Each row is a point. Each copy is the shape, with its points in the same order, turned, moved and blurred by noise. Is it also mirrored, or only turned?
In the rows, zero is written as 128.

Shape (8 x 3):
[[133  96  35]
 [109 133 112]
 [119 181 115]
 [132  97 136]
 [103 188 115]
 [127 153 156]
 [130 145 148]
 [103 134 125]]
Copy 1:
[[195 174  70]
 [135 152 137]
 [156 122 174]
 [103 129 102]
 [154 135 182]
 [111 104 154]
 [114 111 143]
 [119 145 146]]
Copy 1 is: only turned
Copy 2:
[[ 95  39 187]
 [ 94 109 134]
 [ 91 100  85]
 [137 130 153]
 [ 77 107  81]
 [122 136  96]
 [124 130 108]
 [ 94 124 131]]
Copy 2 is: only turned
Copy 3 (8 x 3):
[[206 186 146]
 [159 119 127]
 [149  87 164]
 [126 142 102]
 [163  66 162]
 [115  92 139]
 [124  99 135]
 [155 104 117]]
Copy 3 is: mirrored
Copy 4 (8 x 3):
[[151 205 146]
 [117 125 155]
 [ 79 112 125]
 [161 106 152]
 [ 63 115 136]
 [112  77 134]
 [120  86 131]
 [113 112 164]]
Copy 4 is: mirrored

Shape (9 x 4):
[[180  86 125 105]
 [137 126 147 132]
 [126 116 186 107]
 [102 203 134 161]
 [163 131 162 116]
 [147 141  95 145]
 [148 104 184 139]
 [ 73 114  97  78]
 [130 121 165 105]]
Copy 1:
[[198 148  85 148]
 [167 117 138 122]
 [176  94 121 102]
 [ 88 136 191  86]
 [178 129 127 105]
 [128 163 139 146]
 [192 103 143 122]
 [ 88 101  72 127]
 [161 103 119 103]]
Copy 1 is: only turned
Copy 2 (9 x 4):
[[125 127 186 141]
 [140 133 124 136]
 [116  97 110 161]
 [150 181  52 109]
 [120 141 131 163]
 [151 172 138 100]
 [148 109 126 175]
 [ 97  98 123  55]
 [115 112 119 144]]
Copy 2 is: only turned
Copy 3:
[[106  76 107 150]
 [117 129 145 149]
 [102 108 186 157]
 [173 203 161 153]
 [116 115 142 178]
 [149 144 103 135]
 [ 78 124 159 163]
 [168  96 168  73]
 [116 110 171 149]]
Copy 3 is: only turned

Shape:
[[140  96 159 109  92 151]
 [160 147 124 114 147 166]
 [ 88  94 111  74  92  74]
 [157  97 175 115 147 129]
 [137 116  99  95  77 161]
 [ 88 123 167 144 139 195]
 [104 141  81 154 135 118]
 [175 172 152 130 152 104]
 [119  96 186 124 121 148]]
Copy 1:
[[165 164 137 106 144 144]
 [145 118 111 108  79 153]
 [157 108 101 107 199  76]
 [149 136 177  99 115 127]
 [169 140  76 102 150 159]
 [106 183 128 161 101 140]
 [127  75  97 167 135 138]
 [184  84 152 130  69 120]
 [143 170 163 128 131 124]]
Copy 1 is: mirrored
Copy 2:
[[155 138 101 133  95  96]
 [124 129 106 133  95 175]
 [189 153 146 187 170 101]
 [165 162  92  95 114 133]
 [130 133 118 191  92 117]
 [154  62  69 113 112 128]
 [104 109 119 159 177 153]
 [122 150 153  83 123 175]
 [172 120  87 103 113 102]]
Copy 2 is: mirrored
Copy 3 (9 x 6):
[[112 108 164 149  90 101]
 [ 84  86 107 126 136 121]
 [204 136 166 113 108 133]
 [ 92  83 179 159 128 143]
 [133 116 125 116 101  71]
 [ 57 110 143 106  56 155]
 [111 163 114  90 136 151]
 [ 94 109 108 181 160 160]
 [ 88 102 176 149  85 142]]
Copy 3 is: only turned

Shape:
[[ 95 134 113  89  60 152  91 112]
 [120 152 123 152 142  97 155 190]
 [170 131  96 180 137  61 154 157]
 [124 138  93 120 112  91  80 169]
 [125  99 123 184 124 145 112 137]
 [137 144  90 155 177  94 141 164]
 [ 73 104 148  87  69 129 126  96]
 [128 161  68 131 108 116 119 140]
 [155 111  73 121 131 165 160 138]
 [176 127 142  99 152 100 154 165]
 [ 97 140 144  74 101 142 103  65]
 [161 137  91 175 131 152 129 137]
 [123 120  58 143 145  85 106 157]]
Copy 1:
[[150 136 150 139  66 148  68 137]
 [139 132 151  76 177 116 144  92]
 [162 172 144 113 224 126 142 119]
 [167 168 117 132 122 134 124  85]
 [161 137 193 139 143 111 155 146]
 [159 124 131 106 196 141 165 100]
 [104 153 161 117  68 164  84 169]
 [192 129 132 120 151 157 102 108]
 [141  83 172 165 172 163 106 114]
 [ 91 129 116 128 190 111 117 107]
 [123 117 106 138  71 151  82 185]
 [182 107 165 145 174 110 128 130]
 [171 157 124 139 165 168 156  91]]
Copy 1 is: only turned
Copy 2, 13 rows:
[[133  99 133 212 128  92 121 133]
 [122 105 118  72 151 138  86 149]
 [ 91  99  79  64 106 164 123 147]
 [ 96  72 114 147 150 142 119 176]
 [157  89 123 106 120 124 171 126]
 [111 127 103  66 141 150 128 174]
 [122 124 133 198 145  96 116  75]
 [106 110  91 137 115 115 114 179]
 [111 139 154 109  77 104 142 164]
 [ 92 134 156 101 112 185 100 138]
 [132 161 126 221 141 125 129 117]
 [155 113 119 101  81 129 153 167]
 [ 83  95 101 106 147 123 147 186]]
Copy 2 is: only turned
